Each row is a point. The window is the flat piece filled in between its corners: a triangle in 3 columns, a solid with four corners in 4, and so on. A path goes straight from each point to the next, and from the last back to the first. After which points does the path pass through the window?

Window, 3 rows:
[[-0.41 -2.39 -0.06]
 [ 2.05  0.12  2.61]
 [-1.53  0.66 -0.03]]
Path:
(1): [-0.53 -2.04  0.95]
(2): [ 0.59 -2.13 -1.90]
(3): [2.11 0.93 1.38]
(4): [0.31 0.25 3.08]
(5): [-1.28 -1.23  2.52]
(6): [ 1.76 -1.10  0.37]
(7): [ 0.02  1.53 -0.71]
(8): [-1.76  0.66  1.61]
Through the window after points: 1, 5

Window:
[[ 3.29 -0.10  0.49  2.18 -1.88  2.22]
 [ 0.04  1.84  2.69  0.72  0.99 -0.02]
 [ 2.14 -1.16  1.96 -0.02 -1.46  2.37]
 [-1.79 -0.67 -3.22 -2.94  1.61 -1.55]
 [ 0.35 -0.54  2.47  1.64  2.01 -1.04]
 [-2.66 -1.17 -1.75 -0.87 -1.06  0.17]]
Path:
(1): [ 1.67 -0.79  0.35  0.96 -0.22  2.28]
(2): [ 0.67 -0.24  1.21  1.92  1.46  1.81]
(3): [ 1.36 -0.55  1.77  0.93 -0.30 -1.50]
(4): [ 1.76  0.18  2.50  0.90 -2.05 -1.27]
(5): [ 1.66 -0.16  1.63  2.03  0.51  1.84]
(6): [-0.72 -0.34 -1.73 -0.67  1.15  3.59]
(7): [ 1.18  0.28 -1.12 -1.01 -2.85 -0.85]
(8): [ 1.10  0.76  2.65  0.30 -1.06 -1.53]
(9): [0.97 0.90 1.69 0.81 1.02 1.34]
(10): [-0.72 -0.44 -1.36 -1.20  1.54  1.03]
(11): [ 0.86 -1.27 -0.15 -1.86 -2.03 -2.19]
(12): [-1.29 -0.39 -0.89 -0.66 -0.97 -1.51]
(13): [-1.67 -1.24 -0.56 -0.23  0.78  1.07]
(14): [-0.08 -0.76  2.17  1.33  2.48  1.46]
(15): [ 0.72 -0.11  1.96  1.30  0.67 -3.01]
(16): [ 1.85  0.05  0.62 -0.12 -2.17  0.00]
Through the window after points: 2, 10, 12, 14, 16

Window:
[[-1.61  3.48  1.12 -0.38 -2.74  2.52  0.40 -1.64]
 [-1.86  0.44 -2.37  0.38  0.61  0.33 -1.78 -0.46]
 [-2.90 -0.93 -0.22  0.62 -3.45 -0.19 -0.29  1.47]
 [-1.79  0.45 -1.39  3.06  1.24 -0.13 -0.23  0.16]
 [ 2.43 -3.63  0.12 -0.95  1.37 -1.69  2.13  1.13]
 [ 0.93 -0.32 -1.24 -0.52 -0.04 -3.00  0.54  1.12]
 [-1.53  1.70  0.29  0.30  3.35 -1.23 -1.56 -0.59]
 [ 2.58 -0.32  1.76  1.72  1.62 -1.18 -1.95 -0.60]]
Path:
(1): [-0.72 -0.55 -0.79  1.19  0.22 -1.70  0.00 -1.54]
(2): [-1.77 -0.93 -0.21  0.79 -0.33 -0.92  0.16 -1.98]
(3): [-0.77  0.79 -0.77  0.98 -0.19  0.15 -1.41  3.59]
(4): [-1.05  0.09 -1.01 -0.36  2.16  0.44 -1.35  3.70]
(5): [-1.57  0.83 -1.03  0.83  0.84 -0.62 -1.20 -1.62]
(6): [-2.18  1.28 -0.97  1.83 -0.35 -1.09 -1.48 -1.74]
(7): [-1.90  1.34 -1.18  0.63 -0.11  0.89 -1.42  1.87]
(8): [ 1.81  1.68 -0.25  0.08  2.36  0.88 -0.92  1.27]
(9): [ 0.12  0.37  0.28  0.59  1.13 -1.80 -0.52 -2.32]
(10): [-2.07  1.80  0.80  0.37 -1.89 -0.22  0.54 -2.80]
(11): [-0.27  3.19  0.58 -0.61 -1.73  3.44 -0.21  0.75]
(12): [-0.08  1.35 -1.04  0.58  0.43 -0.38  0.11  2.97]
Through the window after points: 2, 4, 10, 12

Window:
[[-0.65 -3.27  1.93 -1.45 -1.67 -1.04  1.44  3.36 -0.16]
 [ 0.24 -1.17  0.63 -2.26  3.97 -1.65 -0.56  0.16  1.86]
 [ 1.98 -1.72  0.41  2.80  1.41  0.74 -0.22  2.88  1.39]
 [ 1.11  1.50 -0.64  1.53 -1.52 -3.30 -1.43 -2.67 -1.96]
 [ 0.17  2.07  0.21 -1.55  0.69  1.75  3.71 -2.32  0.75]
 [-0.68  1.81 -2.04 -0.87  1.55 -1.83 -2.10 -0.42  0.32]
 [-0.89  0.44  3.13 -0.51  1.12  2.95  1.93  0.14  1.47]
 [ 3.19  2.24 -0.17  0.09  0.33 -1.19 -2.87  1.78 -0.28]
 [-0.49 -3.83  0.98 -1.05 -2.05  0.89  1.33 -0.41 -2.44]]
Path:
(1): [ 0.46 -0.25 -0.40 -1.16 -2.70 -1.47 -0.42 -1.69  2.89]
(2): [ 0.50 -0.45  0.35  0.29  0.19 -1.39 -0.27 -0.73 -2.04]
(3): [-0.96  0.00  0.80 -0.56  1.03 -0.29  0.87  1.47 -1.31]
(4): [ 1.38 -2.68  1.64 -1.18 -2.11  0.27 -0.30  0.30  3.40]
(5): [ 0.15  0.65 -1.03 -0.98 -0.37  0.38 -0.65 -1.72  1.55]
(6): [-0.41  2.48  0.07 -0.69  3.35 -1.59  1.80  1.01 -1.69]
(7): [ 0.74  0.57 -0.99  0.93  2.25 -1.06  0.33  2.30 -2.83]
(8): [ 1.50 -0.14 -0.14 -0.58 -0.93 -1.77 -1.90  0.23  1.00]
(9): [ 1.54 -1.11 -0.44 -1.52 -1.91 -0.97  0.11 -2.64  2.10]
(10): [-0.76  0.23  0.45  0.60  0.97 -0.37  0.85  0.12 -1.70]
(11): [ 0.13  1.87  0.02  0.29  1.12 -0.17 -0.33  0.77 -3.55]
(12): [ 0.57  0.43 -0.02  0.59 -1.30 -0.76 -0.52 -0.67  0.84]
(13): [ 0.90 -0.84  0.59 -0.27 -1.45 -0.27  0.34 -0.96  1.43]
(14): [ 0.72  0.96  1.10 -0.42  0.94  0.51  2.02 -0.06 -2.04]
(15): [ 0.62  1.01  0.67 -0.66  2.76 -1.78  0.10  1.70 -2.29]
(16): [ 0.56 -1.40 -0.04  0.46 -1.09  0.03 -2.18 -0.14  2.45]
Through the window after points: 1, 3, 5

Window (12 x 12):
[[-0.32  0.06  4.11 -0.18  2.64  0.97  1.13 -2.06  0.35 -1.73  2.05 -0.44]
 [-2.03 -1.60  0.77  0.02  1.51  3.59 -0.69  0.49  2.07  3.16 -0.35  0.57]
 [ 0.95  0.79  1.64  2.61  3.84  1.19 -0.06 -2.54 -1.31 -0.50  1.92 -1.34]
 [-1.54 -2.53 -2.06 -2.33  0.80  1.69 -1.27  1.09  2.20  1.76  0.50  0.82]
 [-0.84  0.51  1.76  0.94 -2.10 -2.44 -0.77  3.09 -1.65  0.32  1.87 -1.70]
 [-0.52  2.83  0.63 -1.10 -3.61 -2.33  0.53  1.66 -1.70  1.47  0.59 -1.62]
 [-2.66 -1.70 -1.52  1.18 -0.18  1.36  0.64  0.09  1.98  1.60  0.52 -1.96]
 [-1.98 -0.19  1.50  1.21  2.13  2.48  0.80 -1.64 -2.26 -1.21  1.34  0.30]
 [ 1.19 -0.63  1.19 -0.54 -2.34 -0.58  1.60  2.24 -1.67  0.79  0.45 -1.45]
 [ 0.26  1.01  2.59  1.87  0.63  3.15 -0.67 -2.46 -1.60 -1.74  3.24 -2.03]
 [-1.79 -0.63 -1.81 -0.60  0.86  2.84 -0.04  2.98  3.21  0.81 -1.04  0.22]
 [ 0.04  0.07  0.78  1.37 -2.79 -1.44 -0.70  0.43 -0.28 -0.11 -0.51 -0.26]]
Path:
(1): [-1.12 -1.06  1.32 -0.41  0.17  0.15 -1.38  0.15 -1.64  0.66 -1.91 -3.33]
(2): [-0.17  1.20  0.58  0.24 -1.77 -0.18  0.70  0.70  0.12  0.37  1.92  0.24]
(3): [-0.76 -0.08 -0.09  1.47  0.56  1.59  1.61 -0.36  1.22  1.30  1.99  1.27]
(4): [-1.88 -1.08  1.87 -0.58  1.05  2.30 -1.67  0.31 -0.19  0.88 -0.83 -1.67]
(5): [-0.35 -0.76  0.44 -0.35 -0.21 -0.46 -0.65  0.69  0.14  0.10 -1.15 -3.40]
(6): [-0.18  0.63  0.57  0.72 -1.13  0.88  0.81  1.22  1.05  1.24  2.11  1.44]
(7): [ 0.26 -0.17  0.95  1.36 -1.27  0.88  0.69  1.08 -0.16  0.83  2.68  0.32]
(8): [-0.72 -0.22  1.05 -0.50  0.29  0.06  0.22  0.04 -1.44 -0.19 -0.77 -2.86]
Through the window after points: 1, 3, 7

Window, 14 rows:
[[-1.94  0.46  0.24 -0.83  0.40  2.66 -2.67 -1.53  0.26  0.10  1.93 -3.69
   0.76 -1.58]
 [-1.58 -2.44 -0.98  1.13 -0.77  3.53 -3.03  1.99 -0.25 -0.39 -0.66  0.28
   2.57  0.89]
 [ 1.01  1.83 -0.60 -2.00 -1.34  2.32 -0.62  1.95 -0.72  0.46  0.99 -0.05
  -3.90  0.63]
 [-0.70  1.55 -0.28  0.78 -1.18 -1.50  1.10  0.00  1.58 -0.78 -3.52 -2.60
  -2.45 -2.42]
 [-2.05 -0.25 -1.51 -0.48  1.78  1.10  0.28  0.50  2.80 -0.01  2.41  1.84
   1.03  0.26]
 [-2.06  2.74  2.28 -1.59  0.93  1.73  0.32  0.13  0.05  1.88  0.21 -0.03
   0.34  0.85]
 [ 4.38 -1.46  1.88 -0.55 -1.81 -4.13 -0.17  1.63  5.09  2.15  5.05 -1.57
   4.83 -0.60]
 [-4.37  3.42 -0.29  1.16 -0.16 -2.43 -2.69 -1.57  0.76 -3.70 -0.97  0.89
  -1.77  0.79]
 [ 1.12  3.21  0.24 -0.63  1.98  1.38 -2.22  1.18  0.35  0.66 -3.43 -2.39
  -3.48  0.03]
 [ 0.60  2.81 -2.84  1.29 -0.50  0.57  1.34 -0.71 -0.91  1.20  2.72  0.14
  -0.78  0.45]
 [-0.41 -0.96 -0.13 -0.11  0.58 -2.21  1.12 -2.51  0.36  0.44 -1.41  0.76
  -1.18  0.68]
 [ 1.58  2.17 -1.51 -2.76 -0.60  1.99 -0.31  0.02  0.77  1.91 -0.06  2.38
   0.19 -0.26]
 [ 2.57 -1.15 -1.72  0.52  0.53  0.04  3.91 -0.94 -3.71 -4.27 -0.94  2.87
   0.81  0.34]
 [-0.01 -0.63 -0.83 -2.98  1.16 -0.54 -0.36  2.38 -1.06  1.52 -0.33  0.19
   1.93 -0.05]]
Path:
(1): [-0.63  0.44 -2.39 -2.37 -0.56  0.46 -0.60 -0.78  1.91  0.58 -1.21 -2.58
 -0.72  2.11]
(2): [ 0.07  1.01 -1.19 -1.10 -0.55  1.04  0.01 -0.72  2.10 -0.77 -0.35 -1.16
  0.27  2.63]
(3): [-0.60  0.83  0.14  0.38  0.84  0.09 -0.59  0.27  0.26  0.46  0.81  0.41
 -0.75 -1.80]
(4): [ 1.45  1.31  1.14  0.44  1.30 -0.42 -0.76  1.09  0.38  1.41  1.17  0.34
 -0.41 -2.17]
(5): [-0.01  0.84 -1.02 -1.58 -0.54  1.00 -0.87  0.01  1.56  0.00 -0.04 -1.34
  0.20  1.16]
(6): [ 1.16  0.38 -0.70 -2.29 -0.76  0.59 -0.18  1.16  0.96  0.34 -0.51 -2.75
 -0.61  2.20]
(7): [ 0.59  1.64  0.37  0.17 -0.04  0.03 -0.66  0.75  0.77  0.66  1.03  0.86
 -1.12 -1.71]
(8): [-0.75  0.73  0.12  0.49  0.53  0.30 -1.24 -0.53 -0.67 -0.39  0.47  0.37
 -0.13 -1.17]
(9): [-1.44  0.10 -1.10 -0.78 -0.65  1.75 -1.25 -0.06  0.97 -1.18  0.24 -1.85
  1.11  1.10]
(10): [-0.67  1.53 -1.35 -1.12 -0.16  0.78 -0.30 -0.67  0.86 -0.61  0.41 -1.04
  0.88  2.27]
(11): [-0.20  0.69  0.02 -0.37  1.02  0.51 -1.21  0.66  0.48  0.38  0.73  0.85
 -0.57 -0.49]
(12): [ 0.84 -0.56  0.42 -0.72  0.77 -1.12 -1.20  1.85 -0.11  0.88  0.91  0.97
  0.65 -2.26]
(13): [ 0.45  0.66 -1.38 -2.61 -0.57 -0.15  1.43  0.20  1.24  0.56  0.08 -1.91
  2.75  3.51]
(14): [-0.70 -0.29 -1.26 -1.11 -0.70  0.36 -1.07  0.94  0.87 -0.37 -0.69 -1.28
  0.86  2.42]
(15): [ 0.17 -0.11  0.49 -0.36  1.91  1.09 -0.60  1.09 -1.91  1.65  0.43  2.71
  1.03 -3.80]
(16): [-1.15  1.03  0.68  0.43 -0.26  0.66 -1.44  0.97  0.64  0.43 -0.03 -0.36
 -0.17 -1.63]
Through the window after points: 4, 6, 8, 12, 14

Window:
[[ 1.82 -1.44 -0.11 -0.64  0.77  1.88 -1.87  0.37  3.16 -0.66 -2.37  0.06
  -0.65  2.11]
 [-2.40 -1.23 -4.32 -1.15 -1.29 -1.68  0.47 -1.76  1.92 -0.85  0.17 -2.69
  -0.15 -0.80]
 [ 1.78  0.12  1.07 -1.84 -0.35  1.59 -0.41 -0.34  1.92 -0.77  2.21  0.97
  -1.89  0.36]
 [ 0.27 -0.71  1.24 -0.13  0.13  2.56  2.68  0.81  1.43 -0.52 -1.42  0.40
  -1.28 -0.14]
 [-0.41  2.65 -1.96 -3.02  2.91  2.78  1.63  1.10 -2.58  0.59  0.16  2.29
   1.24  0.02]
 [ 1.39 -1.47  1.39 -1.76  2.15  0.99  1.59  1.46  2.10  1.16  0.42 -0.38
  -0.11  2.11]
 [-1.42 -2.44 -1.68 -0.33  0.24 -0.81 -0.41 -0.91 -2.49 -0.71  0.46 -0.54
   0.00 -0.06]
 [-3.80  0.88 -2.10  2.11  1.51 -1.48 -1.03 -2.64 -1.58 -1.58  1.55 -2.27
   2.68 -0.13]
 [-2.59 -2.63 -2.50 -0.35 -1.40  1.39 -0.37 -1.30  0.41 -0.98  1.42 -2.72
   2.68 -0.86]
 [ 5.20 -1.72  0.24 -0.17 -0.50  0.90  1.50  0.40  3.25 -0.36 -0.34  1.33
   0.17  0.82]
 [-0.50  3.09 -0.41 -3.55  1.94  0.84 -0.02  1.02 -3.33 -0.14 -1.41 -2.19
   1.56 -1.62]
 [-4.27 -1.58 -1.22 -0.93  0.00 -1.77 -0.41 -1.50  0.23 -0.81  0.41  0.05
   2.86 -2.28]
 [-0.93 -0.84 -1.35  1.14  0.23  0.32 -1.16 -1.04  0.53  2.56  0.08 -1.02
   0.63 -1.05]
 [ 0.89 -1.32 -0.52  1.06  0.03  0.59 -0.17  3.61  2.20 -0.31  0.59  0.58
  -0.12  0.36]]
Path:
(1): [-0.66 -2.25 -1.24 -0.49  2.69  0.72 -0.41 -0.32  0.82 -1.32  1.15 -1.26
  0.17 -1.96]
(2): [-0.04 -2.68 -2.31 -0.79  2.77  0.23 -0.08 -0.27  0.89 -1.69  0.65 -0.68
 -0.34 -3.05]
(3): [-1.30  0.52 -0.11 -0.13 -1.96 -0.01  0.01  0.44 -1.18  0.62 -0.16 -0.50
  1.18  2.45]
(4): [-0.22  0.11 -0.90 -1.32 -2.58  0.10 -0.34  0.04 -0.34  1.52 -0.60 -0.52
  0.09  1.43]
(5): [-0.22 -2.14 -1.41 -0.21  2.63  1.02  0.47 -0.20  1.58 -1.02  0.57 -0.89
  0.67 -1.84]
(6): [ 1.22 -2.03 -0.72 -1.06  4.24  0.73 -0.55  1.43  1.56 -0.48 -0.88 -0.15
 -0.23 -1.89]
(7): [-0.18  0.86  0.12 -0.01 -1.69  0.39  0.38 -0.19  0.58  0.31 -0.12  0.46
  0.05  2.70]
(8): [-1.85 -0.34 -0.84 -0.64 -1.42 -1.07 -0.09 -0.55  0.66 -0.07 -0.16 -0.68
  1.45 -0.01]
Through the window after points: 2

Window (14 x 14):
[[-0.82  0.49  0.47  1.29 -0.19 -3.04 -0.69 -1.60 -2.40  1.96 -1.56 -0.82
  -1.09 -1.13]
 [ 2.24 -0.86  0.58  0.14 -1.36  0.23  3.60  3.46 -2.37  0.35  0.66 -1.85
   0.18 -0.11]
 [ 0.64 -1.28 -2.08  1.76 -1.46 -0.81  0.53  0.22 -0.18  0.94  0.85 -0.68
  -1.30 -1.64]
 [ 1.44 -2.98  0.16 -0.38 -0.33 -2.05  0.82 -1.46 -1.26  0.57  1.07 -0.82
  -0.40 -2.31]
 [-3.14  1.07  3.51  0.26  0.21  0.37 -0.51 -1.90  0.81 -1.54 -0.82 -0.94
  -1.77  1.23]
 [ 1.46 -0.08  0.47 -0.49 -1.93  0.82  1.84  3.85 -1.05  1.56  1.14 -0.90
   3.16 -1.79]
 [ 0.41  0.63  1.91  1.26  0.50 -0.79  1.01 -2.00  0.00  2.71 -1.53 -1.13
  -2.22 -2.31]
 [-0.58 -0.51 -1.16 -2.49 -3.23  1.18  2.26 -0.28  0.30  0.59 -0.72  0.99
   0.73  2.13]
 [-2.69  1.04  1.57 -2.50  1.50 -0.33  2.84  1.76  1.86 -1.05  2.20  0.53
   0.06  3.16]
 [-0.56  2.28  3.47 -2.42  1.93  1.09 -0.95  2.15  1.25 -1.07 -0.65 -0.08
  -1.99  2.65]
 [ 2.81 -1.88 -0.17  0.64 -1.19 -1.69  2.72  2.99  0.72 -0.34 -0.85 -1.01
   1.71 -0.84]
 [-1.11  1.53  0.64 -0.46 -0.18 -1.85  0.14 -2.14 -0.36 -1.05 -1.95 -0.90
  -3.12 -2.97]
 [-1.94 -1.56 -0.27  0.79  1.28 -0.01  0.34 -1.26 -1.98  1.89 -2.38 -0.93
  -1.03 -2.51]
 [-0.04  0.84 -2.64 -1.75 -0.72  2.16  2.49 -1.64  0.00 -0.79  0.55  0.22
   2.75  2.90]]
Path:
(1): [-2.22  0.60  1.93 -1.76 -0.10 -0.83  0.28  0.48  1.14  0.74  1.35 -1.93
 -0.57  1.00]
(2): [-1.39  0.33  1.43 -1.78  0.46  0.23  1.78  1.62  0.18  0.94  0.79 -1.95
  0.16  1.55]
(3): [-0.79  0.74  0.09  0.64 -0.50 -1.17  1.03 -1.58  0.53 -2.21 -0.08  2.87
 -0.42 -0.21]
(4): [ 0.46 -0.77  0.00  0.70 -0.85 -0.49  1.05 -0.56 -1.31  0.18  0.07  1.02
  0.35  0.15]
(5): [-0.65  0.05  0.28 -1.84 -0.23 -0.39  1.10  0.96  0.13  0.35 -0.33 -1.86
 -0.37 -0.29]
(6): [-0.56 -0.39 -1.81 -1.23 -0.55 -0.37  1.53  0.52  0.97  1.86 -2.31 -3.49
  0.80  0.23]
(7): [-0.19  0.08  1.84  1.02 -0.81 -1.31  1.17 -0.91 -1.87 -0.96  1.12  1.70
 -1.01 -1.61]
(8): [ 0.31 -1.41 -0.91  0.79 -0.48  0.68  2.70 -0.20 -2.26 -2.16 -1.50  2.08
  1.60 -0.75]
(9): [ 0.32  1.75  1.48 -1.79 -0.82 -0.56 -1.19  0.92  1.72  3.67  0.89 -4.23
 -1.39  0.20]
(10): [-2.04 -0.19  1.26  0.29 -1.57 -1.86 -0.56 -0.65 -0.31  1.00  0.26 -4.17
 -0.27 -0.16]
(11): [ 1.53  0.53 -0.48 -0.53  1.69  1.05  2.80 -0.32  0.16 -0.87 -1.30  3.81
 -1.57  0.04]
(12): [-0.71  0.59  0.80  0.50  0.84  0.40  2.30 -0.63 -0.48 -1.93 -1.47  1.86
 -0.74  1.02]
Through the window after points: 2, 12
